Rows are points. Each copy is the shape, with its points in the same order, turned, moved and blurred by noise. Is it also mirrored, or only turned?
In the rows, zero is written as 128.

Shape (9 x 3):
[[113 138 149]
 [ 75 107 210]
 [137 126  90]
 [138 108 145]
 [125 113 104]
 [145 100 102]
 [145 148 128]
 [119 104 188]
 [138 100 110]]
Copy 1 (9 x 3):
[[128 139 154]
 [153 116 225]
 [127 126  92]
 [159 138 133]
 [134 118 111]
 [153 123  94]
 [124 157 122]
 [171 139 182]
 [152 125 105]]
Copy 1 is: only turned
Copy 2, 9 rows:
[[138 127 139]
 [ 92  79 192]
 [170 132  87]
 [115 116 115]
 [160 109 108]
 [148 116  81]
 [137 160 115]
 [ 83  99 149]
 [141 102  96]]
Copy 2 is: mirrored
Copy 3 (9 x 3):
[[104 154  94]
 [ 38 166  58]
 [153 116 106]
 [ 95 127 112]
 [131 113  93]
 [130  93 112]
 [132 149 124]
 [ 55 142  96]
 [123  98 110]]
Copy 3 is: only turned

Shape, 9 rows:
[[168 139  98]
 [133  96 185]
 [ 98 150 100]
 [139 160  91]
 [ 96 103 116]
 [158 112 100]
 [106 117 140]
 [ 53 125 133]
 [105 122 121]]
Copy 1:
[[133 103  99]
 [154 145 185]
 [114 167  95]
 [103 129  81]
 [160 173 109]
 [151 104 112]
 [141 164 139]
 [135 220 117]
 [135 166 118]]
Copy 1 is: mirrored
Copy 2:
[[105 167 121]
 [124  77 165]
 [172 152 110]
 [139 179 112]
 [159 104 100]
 [102 140 107]
 [155 108 131]
 [204  99 115]
 [154 119 118]]
Copy 2 is: mirrored
Copy 3, 9 rows:
[[160 101  92]
 [ 91  96 168]
 [143 168 110]
 [169 137  97]
 [ 95 151 114]
 [127 101  91]
 [109 140 137]
 [ 94 194 143]
 [113 150 121]]
Copy 3 is: only turned

Shape (9 x 4):
[[121 142 139 120]
 [113 202  96 165]
 [108 157  89 122]
 [110 157 115 126]
 [102  98  97 172]
 [112  95 105  97]
 [112 125 135 171]
 [117 107 167 186]
 [179 115  94 123]]
Copy 1, 9 rows:
[[103 132 115 142]
 [148 179 116 191]
 [124 143  85 173]
 [115 143 103 162]
 [138 159  70  99]
 [ 98 100  73 126]
 [123 174 113 100]
 [111 173 128  78]
 [163  78 105 125]]
Copy 1 is: mirrored
Copy 2 (9 x 4):
[[127 106 114 120]
 [ 62 148  90 159]
 [ 86 130 105 102]
 [ 99 120 106 121]
 [104 162 168 114]
 [126 118 136  64]
 [114 133 153 145]
 [143 129 172 164]
 [158 168  97  94]]
Copy 2 is: mirrored

Shape, 8 rows:
[[111 150 102 161]
 [160 155 166 145]
 [113 130 114 156]
 [136 121 104 166]
 [128  72 125 152]
 [115 124 143  34]
 [137 157 124  97]
 [145 148  94 154]]
Copy 1, 8 rows:
[[113  98 117  88]
 [ 94 163 143 123]
 [123  91 123 106]
 [103  86 135 118]
 [127  66 133 165]
 [217 155 166 142]
 [151 148 148 106]
 [107 110 150  81]]
Copy 1 is: mirrored
Copy 2 (8 x 4):
[[141 141 109 182]
 [151 141 176 135]
 [130 124 117 170]
 [145 106 122 178]
 [109  70 126 156]
 [122 135  91  49]
 [157 146 115 112]
 [170 121 116 173]]
Copy 2 is: only turned
Copy 3:
[[156 184 129 131]
 [143 127 157 183]
 [143 164 112 134]
 [118 171 118 138]
 [ 93 139  82 137]
 [164  61 148  82]
 [158 123 168 121]
 [131 179 147 131]]
Copy 3 is: mirrored
Copy 4, 8 rows:
[[110 116 117  85]
 [120 125 191 112]
 [105 116 120 108]
 [103  89 126 112]
 [ 84 101 120 164]
 [194 175 133 173]
 [166 135 148 118]
 [129  87 131  92]]
Copy 4 is: mirrored

Shape, 12 rows:
[[100 160 126 138  97 100]
 [104 130 129 126  81 156]
 [133 122 156 104 182 147]
 [ 82 163 107 112 118  98]
 [137 104 178 147  83  59]
 [124 151  81 131 172 141]
 [ 90 100 127 139  91 152]
 [173 160 150  72 120 110]
 [ 95 136 146 141 142 153]
 [115 140 141 139 156 110]
 [ 82  73 112 181 121  80]
 [ 84 150 116 159 132 127]]
Copy 1 (12 x 6):
[[150  83 126 125  94 124]
 [111 104 173 117 108 130]
 [139 174 126 145 169  97]
 [166  77 126 133 131 144]
 [164 146 111  74  52 121]
 [117 112 104 184 161 130]
 [114 124 179 138  97 148]
 [131 118  98  73 162  94]
 [142 126 158 166 128  98]
 [158 130 112 149 121 108]
 [159 147 122 160  54 181]
 [147  95 140 172  98 122]]
Copy 1 is: only turned
Copy 2 (12 x 6):
[[ 88 123 102 132 107 105]
 [111 128 131 165 131  67]
 [152 180 148 128 152 151]
 [ 65 153  91 139 128 118]
 [ 97  98 157  59  93  95]
 [124 142  96 164 176 159]
 [112 130 136 140 158  62]
 [104 146 176 150  88 162]
 [144 154 109 133 141 103]
 [124 142 109 106 135 142]
 [ 91  91 103  70 184  85]
 [110 136  75 134 146 104]]
Copy 2 is: only turned
Copy 3:
[[172 147 146 147 101 146]
 [170 102 161 151 118  98]
 [131  96  88  92 156 147]
 [140 121 156 155  94 176]
 [131 208 141 145 149  91]
 [131  85 113  95  72 159]
 [146 100 142 159 111  85]
 [155 131 165  68 165 160]
 [169  96  99 141 118 124]
 [145 132  93 126 121 149]
 [ 94 155 102 186  81  93]
 [159 116 109 150  81 142]]
Copy 3 is: only turned
